Each point is reached from the start by the listed moves, each made once or not at all, plus a little noise. Say if it took an odd or an even number of moves. Then give how often each move was made.
(in the rows, 128 means zero)

Moves:
(1): [209 130 148 148 134]
(2): [125 189 143 131 119]
(3): [121 117 203 146 123]
Start: [140 149 129 145 124]
Points:
[137 212 144 151 109] => odd (0, 1, 0)
[221 215 165 171 132] => even (1, 1, 0)
[138 153 128 149 123] => even (0, 0, 0)
[211 205 234 189 116] => odd (1, 1, 1)

Moves:
(1): [177 125 117 122 121 133 131 125 122 133 134 123]
(2): [127 209 148 138 127 138 133 130 145 129 127 135]
(3): [136 116 202 137 150 119 130 122 114 126 127 138]
(4): [137 125 123 192 145 143 125 130 147 139 147 134]
(5): [133 125 112 117 184 133 138 143 130 131 132 134]
(6): [122 132 141 110 120 201 141 126 134 135 136 130]
(7): [121 126 136 135 120 123 187 130 113 130 130 131]
(8): [132 125 136 125 117 135 121 193 142 126 140 120]
(9): [134 123 132 118 128 131 145 123 181 137 119 127]
Start: [146 143 140 137 137 153 121 145  98 130 138 142]
Points:
[196 208 219 146 200 158 202 156  85 136 150 161] => odd (1, 1, 1, 0, 1, 0, 1, 0, 0)
[158 131 207 213 177 163 117 135 104 140 150 157] => even (0, 0, 1, 1, 0, 0, 0, 0, 0)
[157 137 137 164 201 249 159 154 179 161 156 153] => even (0, 0, 0, 1, 1, 1, 0, 0, 1)
[156 211 223 194 224 246 146 160 126 150 166 173] => odd (0, 1, 1, 1, 1, 1, 0, 0, 0)
[155 135 129 118 182 163 123 222 115 135 150 135] => even (0, 0, 0, 0, 1, 0, 0, 1, 0)
[171 198 216 196 227 177 148 155 176 147 154 168] => odd (0, 1, 1, 1, 1, 0, 0, 0, 1)
[144 135 161 179 139 237 205 146 159 162 156 148] => even (0, 0, 0, 1, 0, 1, 1, 0, 1)

Moves:
(1): [186 129 133 149 144 125 148 126 132 141 146 131 125 106 108 132 142]
(2): [135 174 137 123 134 136 148 123 129 139 116 125 122 137 147 145 123]
(3): [109 122 177 139 122 140 114 130 147 132 130 123 131 126 115 122 126]
(4): [ 96 136 113 180 153 118 119 115 134 119 118 135 103 111 119 137 137]
(5): [131 122 133 111 161 126 122 114 141 123 129 144 129 116 135 121 109]
(6): [128 128 120 136 133 155 124 133 108 127 140 137 133 120 112 129 120]
(7): [120 104 126 133 130 135 164 126 127 127 130 127 140 147 136 144 115]
(8): [133 127 131 133 142 128 124 163 133 126 117 130 139 125 122 131 127]
(9): [127 120 112 121 125 147 124 119 162 143 131 138 117 132 126 134 140]
(10): [122 123 125 139 134 119 124 118 125 166 123 125 135 137 133 128 123]
(11): [111 131 127 132 126 116 133 145 122 135 166 130 138 123 145 118 132]
(12): [125 124 131 125 111 125 126 126 122 124 127 177 138 133 125 130 137]
(13): [126 147 117 147 123 126 124 116 146 124 136 117 190 129 124 132 120]
(14): [148 118 135 137 137 118 121 124 135 119 133 137 137 183 125 119 137]
Start: [124 116 111 123 142 146 160 125 123 133 140 134 123 121 102 145 132]
Points:
[160 155  89 168 158 184 231 121 151 173 209 147 194 118 106 185 130] => odd (1, 1, 0, 0, 0, 1, 1, 0, 1, 0, 1, 0, 1, 0)
[163 149 120 203 249 106 172 131 146 177 164 165 126 136 112 152 140] => even (1, 1, 0, 1, 1, 0, 0, 1, 0, 1, 1, 0, 0, 1)
[105  76  93 166 211 143 163 120 184 119 134 225 128 171  94 165 137] => odd (0, 0, 0, 1, 1, 0, 1, 1, 1, 0, 0, 1, 0, 1)
[166 118  78 234 207 129 152 107 196 177 149 146 172 146  70 164 160] => odd (1, 0, 0, 1, 0, 0, 0, 1, 1, 1, 0, 0, 1, 1)
[143  91 103 140 166 150 139 138 168 176 135 156 135 186  96 149 147] => even (0, 0, 0, 0, 0, 0, 0, 1, 1, 1, 0, 0, 0, 1)

Moves:
(1): [167 125 134 119 144 118 123 139 134 122 141 114 130 119 125 112 141 127
 124 120 113 128 126 131 132 124]
(2): [124 173 124 139 130 130 126 149 136 146 130 155 132 130 131 110 112 111
 120 130 126 137 127 124 126 119]
(3): [130 128 162 130 167 144 135 134 118 136 133 128 124 125 141 122 115 140
 144 134 138 114 108 116 123 122]
(4): [125 128 132 167 112 134 131 124 121 132 138 112 128 123 124 125 136 118
 134 124 134 141 130 143 120 139]
(5): [123 138 111 138 172 140 139 124 124 131 102 126 130 122 138 132 113 133
 142 122 127 139 134 123 125 122]
(6): [133 134 133 130 126 171 125 130 119 134 119 133 133 117 132 121 133 139
 130 133 121 121 140 115 122 121]
(7): [113 119 125 126 125 137 164 134 130 123 127 142 127 139 121 122 156 106
 139 124 122 137 123 134 103 117]
(8): [139 119 121 130 121 126 117 159 135 132 122 137 130 128 131 133 128 134
 119 127 147 127 125 126 142 130]
(9): [118 130 148 133 130 136 117 125 163 115 127 132 139 141 135 126 142 133
 126 125 132 129 120 140 129 126]
(10): [120 122 138 127 138 121 117 122 133 171 121 134 113 134 132 118 132 116
 133 128 116 137 141 125 125 124]
(11): [139 130 115 120 134 134 122 135 137 122 156 137 126 130 122 134 130 132
 143 132 140 134 133 126 125 126]
(12): [138 116 123 136 133 139 121 118 119 110 137 165 125 115 120 120 125 127
 129 132 126 143 108 129 121 115]
(13): [135 121 139 127 123 132 111 132 144 128 142 122 169 114 129 124 120 118
 130 151 137 117 121 134 126 109]
(14): [113 133 101 137 128 120 123 133 125 141 124 137 134 169 114  95 131 133
 118 128 121 125 117 140 125 135]
(15): [122 129 117 130 122 130 129 124 123 132 134 127 125 147 168 128 123 123
 125 123 127 129 129 125 122 125]
(16): [141 132 133 129 117 145 134 115 121 127 125 121 143 146 126 155 128 113
 120 130 132 119 128 141 140 147]
(17): [109 140 131 131 142 126 109 134 118 127 128 133 137 114 132 127 170 115
 126 121 124 113 125 135 124 133]
(18): [130 135 128 131 128 120 138 129 125 139 132 139 140 127 128 137 130 145
 127 121 122 126 131 143 131 132]
(19): [134 127 141 124 125 127 118 129 128 117 116 129 131 126 131 125 135 118
 153 123 126 129 118 122 115 124]
(20): [128 132 130 128 134 125 131 130 125 118 121 126 124 131 134 133 132 136
 135 161 122 135 119 132 121 126]
(21): [143 137 112 124 119 132 142 108 134 127 108 126 121 123 142 121 133 130
 128 136 170 118 131 121 125 135]
(22): [116 132 141 105 128 128 115 136 121 126 122 119 125 131 132 114 134 133
 119 101 147 163 136 144 107 124]
(23): [135 125 142 140 140 121 123 132 115 110 114 139 131 128 136 115 119 129
 129 138 144 121 167 117 125 123]
(24): [136 125 131 118 116 138 117 136 138 125 131 136 112 126 132 123 127 111
 136 118 130 113 131 160 118 121]
Start: [126 126 110 127 117 143 130 140 125 144 131 118 121 127 144 130 128 111
 119 127 115 152 151 140 154 127]
Points:
[ 97 168 127 173 153 198  91 146  69 183  65 140 137 178 210  84 180  85
 155 107 114 171 209 216  86 128] => even (0, 0, 0, 1, 1, 1, 0, 0, 0, 1, 0, 0, 0, 1, 1, 1, 1, 1, 1, 1, 0, 1, 1, 1)
[170 188  92 163 140 174 141 128 131 193 103 113 100 149 217 104 122  50
 139 143 134 170 167 185 130 130] => even (1, 1, 0, 1, 1, 0, 0, 0, 0, 1, 0, 0, 0, 0, 1, 1, 0, 0, 0, 1, 1, 0, 0, 1)
[153 144 123 182 176 249 107 151 117 122  96 165 144 164 171  78 132 143
 134 127 232 181 165 158 119 126] => odd (0, 0, 1, 1, 1, 1, 0, 1, 1, 0, 1, 1, 0, 1, 0, 1, 0, 0, 0, 0, 1, 1, 1, 0)

Moves:
(1): [130 116 136 115 128 128 133 144 120 123 145 131 137 137 114 113 137 125
 129 120 136 124 125 143]
(2): [115 148 108 137 131 148 124 132 135 144 131 115 121 157 132 132 139 128
 139 133 122 120 147 126]
(3): [111 130 145 133 111 129 144 125 115 134 127 140 126 123 133 137 129 122
 126 142 131 126 139 120]
(4): [134 125 132 150 130 133 123 135 126 124 122 131 136 123 129 140 117 135
 119 139 145 128 116 124]
(5): [111 119 141 137 153 145 111 128 132 121 128 146 120 135 147 132 114 124
 138 136 127 126 138 128]
(6): [123 125 122 121 121 143 131 130 133 123 132 118 122 131 135 127 129 129
 121 128 124 128 122 116]
(7): [131 118 113 136 127 130 156 125 110 126 115 127 138 113 129 121 127 130
 113 128 133 132 135 114]
(8): [118 115 119 130 130 121 122 148 121 125 129 116 128 130 135 144 135 143
 135 135 120 120 140 134]
(9): [139 134 115 115 138 124 149 131 132 127 128 117 130 150 115 132 130 148
 134 134 128 124 144 115]
(10): [141 125 131 135 115 131 128 124 123 146 132 136 109 132 127 123 107 118
 139 139 113 142 146 122]
(11): [145 116 115 120 103 131 119 107 135 127 145 126 144 121 125 119 129 133
 127 116 144 142 158 138]
(12): [137 123 128 120 118 124 116 137 136 129 109 160 114 132 128 141 138 134
 136 132 128 113 117 125]
(13): [118 128 132 117 126 134 130 124 119 144 118 143 148 128 137 132 124 139
 116 137 116 122 134 140]
(14): [128 129 119 140 122 130 123 125 127 119 119 123 133 148 118 135 125 116
 126 138 130 139 128 123]
(15): [130 129 132 124 125 132 134 128 129 127 117 129 123 133 158 128 119 129
 127 129 126 124 131 135]
(16): [138 129 127 117 141 124 128 121 127 130 146 142 130 131 128 135 142 123
 122 128 131 131 114 132]
(17): [128 110 134 120 129 133 111 116 150 151 119 126 124 130 143 119 138 113
 126 133 134 140 130 133]
(18): [139 124 145 136 126 141 121 133 116 127 113 117 117 129 124 127 138 145
 129 114 130 141 119 127]
(19): [129 109 127 132 137 143 140 113 133 129 130 120 134 139 125 131 132 126
 141 142 121 122 120 142]
(20): [145 127 130 139 123 131 110 116 132 113 121 120 106 126 114 117 124 123
 113 142 134 137 149 125]
(21): [123 123 131 108 124 139 120 123 119 138 125 120 117 130 123 135 117 119
 123 127 143 122 124 130]
(22): [129 133 129 122 127 134 124 128 129 125 126 130 125 123 129 125 121 119
 136 138 134 145 127 136]
(23): [141 140 131 136 145 142 122 136 142 131 116 117 131 119 125 137 130 109
 137 119 111 132 147 128]
(24): [ 96 123 126 118 119 129 144 131 129 138 137 137 123 128 122 128 121 129
 116 118 127 135 146 152]
Start: [125 141 112 130 153 146 129 116 143 131 134 127 136 127 111 133 129 135
 130 127 132 143 126 127]
Points:
[109 137 109 124 175 194  98  80 163 158 127 124  92 207 110 156 135  99
 122 185 159 155 185 107] => odd (0, 1, 1, 0, 1, 0, 0, 0, 1, 0, 0, 0, 0, 1, 0, 1, 1, 0, 0, 1, 1, 0, 0, 0)
[135 127 121 101 182 209 102 106 176 167 114 114  86 153 135 138  94  94
 154 156 125 173 183 110] => even (0, 0, 0, 0, 1, 1, 0, 0, 1, 1, 0, 0, 0, 0, 0, 0, 1, 0, 0, 0, 1, 1, 1, 0)
[160 114  98  92 118 190 107 108 134 108 119  72  99 151 116 134 118 175
 121 137 158 173 193 132] => odd (0, 0, 0, 0, 0, 1, 0, 1, 1, 0, 1, 0, 0, 0, 1, 0, 0, 1, 0, 1, 1, 1, 0, 0)
[129  80 162 136 143 249 118 114 162 156  69 167  92 188 127 159  96 112
 132 205 124 191 203 153] => even (1, 0, 1, 1, 1, 1, 0, 0, 1, 1, 0, 1, 1, 1, 1, 0, 1, 1, 1, 1, 0, 1, 1, 1)
[ 95 112 123 126 142 221 120 125 142 154 136 126  58 223 139 137 127 120
 136 183 129 199 227 148] => even (1, 1, 1, 0, 1, 1, 0, 1, 1, 1, 0, 0, 0, 1, 1, 1, 1, 1, 0, 1, 0, 1, 0, 1)
[121 102 100 146 183 248 111 110 184 167  66 135 106 157 178 169 123 104
 140 167 140 119 150 120] => odd (0, 1, 0, 1, 1, 1, 1, 0, 0, 0, 0, 1, 0, 0, 1, 0, 1, 0, 1, 0, 1, 0, 1, 0)
[ 92 120 130 139 148 237  67 118 173 162  82 161  81 159 145 145 124 143
 110 170 149 173 162 150] => odd (0, 1, 0, 1, 1, 1, 0, 0, 0, 0, 0, 1, 1, 0, 0, 0, 1, 1, 0, 1, 0, 1, 0, 1)
[119 131 102 120 140 211 172 116 147 160 152  93 145 178  71 140 163 149
 156 114 126 153 221 167] => odd (1, 1, 1, 0, 0, 0, 0, 0, 1, 0, 1, 0, 0, 0, 0, 0, 0, 1, 1, 0, 0, 0, 1, 1)
[113  97  99 124 104 174 150 100 112 126 148 118 118 108 105 139 145 158
  78 127 155 186 195 135] => odd (0, 0, 1, 0, 0, 1, 1, 1, 0, 0, 1, 0, 0, 0, 0, 1, 0, 1, 0, 1, 0, 0, 0, 1)
[179  87  73 114 136 240 118 102 153 162 123  45  96 170  86 118 141 125
 153 157 142 198 238 137] => odd (1, 1, 0, 0, 0, 1, 1, 1, 1, 1, 1, 0, 0, 0, 0, 0, 1, 1, 1, 1, 1, 1, 1, 0)

Moves:
(1): [132 137 131 142 135 139 125 126 139 127 119 138 119 147 127 123 118 128
 128 119 140 132 121 123 135]
(2): [118 123 137 126 132 119 122 127 112 117 115 113 124 125 120 115 127 140
 130 112 135 126 134 121 140]
(3): [126 139 150 138 116 128 124 130 132 121 130 130 138 135 120 122 126 133
 116 125 141 135 127 143 139]
(4): [125 137 107 121 141 124 133 129 103 129 135 111 115 124 135 131 124 131
 137 140 143 142 138 137 133]
(5): [151 133 107 130 107 124 129 136 126 163 126 140 134 111 142 108 119 138
 143 137 152 120 123  96  84]
(6): [140 151 136 142 134 128 117 143 120 114 142 128 135 135 115 131 146 132
 121 119 115 110 125 131 134]
(7): [124 154 111 136 131 150 154 134 122 114 123 133 144 125 120 146 149 107
  99 109 112 153 129 120 136]
(8): [116 151 134 120 122 149 139 125 135 129 130 148 118 126 120 132 124 132
 110 138 124 129 130 122 129]
(9): [127 119 149 115 110 133 136 139 123 143 128 111 115 138 129 139 129 136
 135 114 119 149 125 122 155]
(10): [124 156 142 115 120 138 120 116 124 126 113 137 136 123 105 125 128 129
 129 122 133 144 125 141 138]
(11): [123 124 129 124 121 145 134 123 131 109 133 130 137 121 139 152 148 138
 124 121 127 150 111 126 147]
(12): [116 133 126 150 122 130 145 157 152 131 127 116 131 123 125 149 126 136
 134 107 101 140 145 131 122]
(13): [100 131 122 124 130 111 113 123 124 151 117 123 126 133 136 111 134 120
 127 133 131 123 120 127 137]
(14): [122 123 138 129 136 121 122 138 118 120 118 129 117 124 134 128 145 111
 138 119 125 119 128 127 118]
(15): [111 125 137 119 116 118 119 119 113 127 108 103 128 123 137 141 122 133
 121 125 136 134 117 132 138]
(16): [133 136 126 113 128 119 126 133 114 134 137 140 148 111 124 130 119 143
 120 128 134 129 117 133 151]
(17): [112 127 112 140 101 113 135 125 121 134 114 165 153 141 125 125  99 145
 126 150 149 131 124 126 123]
(18): [134 141 135 124 131 136 146 151 132 107 127 125 131 133 126 134 134 103
 124 134 134 132 131 116 132]
(19): [121 110 152 133 134 114 104 107 126 135 100 143 128 128 152 148 120 123
 140 130 108 129 126  96 116]
(20): [115 125 132 144 136 130 134 141 125 126 134 140 109 115 122 131 131 133
 144 147 125 140 110 130 128]
(21): [132 126 112 125 126 131 120 132 134 128 134 133 135 136 117 138 133 139
 107 135 130 129 137 113 123]
(22): [133 129 137 114 151 136 128 139 146 108 128 129 149 131 124 114 130 153
 127 128 134 150  94 144 118]
(23): [130 141 146 130 134 107 146 110 130 136 118 133 136 123 115 145 154 147
 142 126 143 138 132 150 152]
(24): [134 126 113 123 119 151 121 160 132 149 101 139 136 132 148 118 115 120
 120 137 104 136 122 121 129]
Start: [133 122 144 144 129 138 101 149 103 133 123 127 122 142 107 118 143 148
 135 118  94 142 109 119 135]
Points:
[108 168 146 204  67 116 114 232  91 123  99 142 158 139  76 131 124 198
 121 129 132 156 106  74 116] => even (0, 1, 1, 0, 1, 1, 0, 0, 0, 0, 0, 1, 0, 0, 1, 0, 1, 1, 0, 1, 1, 0, 0, 0)
[ 72 215 161 186 113 109 107 170  71 124 101 172 170 140  38 153 163 249
 124 107 147 219  85 155 248] => even (1, 1, 1, 1, 0, 1, 0, 0, 0, 1, 1, 1, 1, 0, 0, 1, 1, 0, 0, 1, 1, 0, 1, 0)
[114 202 189 158 148 158  88 170 107  97  67 140 189 135  86 176 149 181
 103  52  57 210  54 118 168] => odd (1, 0, 0, 0, 0, 1, 1, 0, 0, 1, 0, 1, 0, 0, 1, 1, 0, 0, 1, 0, 0, 1, 0, 0)
[122 178 183 136  72 176  72 210  48 152  55 173 171 105 121 186 182 171
 102  92  63 226  41  60 180] => even (0, 0, 1, 0, 1, 1, 1, 0, 1, 1, 1, 0, 0, 1, 1, 1, 0, 0, 1, 1, 1, 0, 0, 1)
[115 177 189 200 126 144 112 191 105 128  54 140 172 145  97 168 183 164
 114  58  29 190 125 109 181] => even (0, 1, 1, 0, 0, 1, 1, 0, 0, 0, 0, 1, 0, 0, 0, 0, 0, 0, 1, 0, 0, 0, 1, 1)
[110 236 150 133 132 106 104 147  55 145  38 186 214 137  97 142 145 187
 127 128 168 213  39  95 171] => even (1, 0, 0, 1, 1, 1, 1, 0, 0, 1, 0, 0, 1, 0, 1, 1, 1, 1, 1, 0, 0, 1, 1, 0)
[146 168  81 151  81 171  97 207  72 138  85 158 166 166 138 143 124 176
 103 151 144 177  76  58 133] => even (1, 0, 0, 1, 1, 1, 0, 0, 0, 0, 1, 0, 0, 0, 1, 0, 1, 1, 0, 0, 1, 0, 0, 1)
[100 163 206 124 110 131 119 246  82 160  44 134 140 106 119 165 147 222
 148 125 107 242  68  77 167] => odd (0, 1, 1, 1, 1, 0, 0, 1, 1, 0, 0, 1, 0, 1, 1, 1, 0, 1, 1, 1, 1, 1, 1, 1)
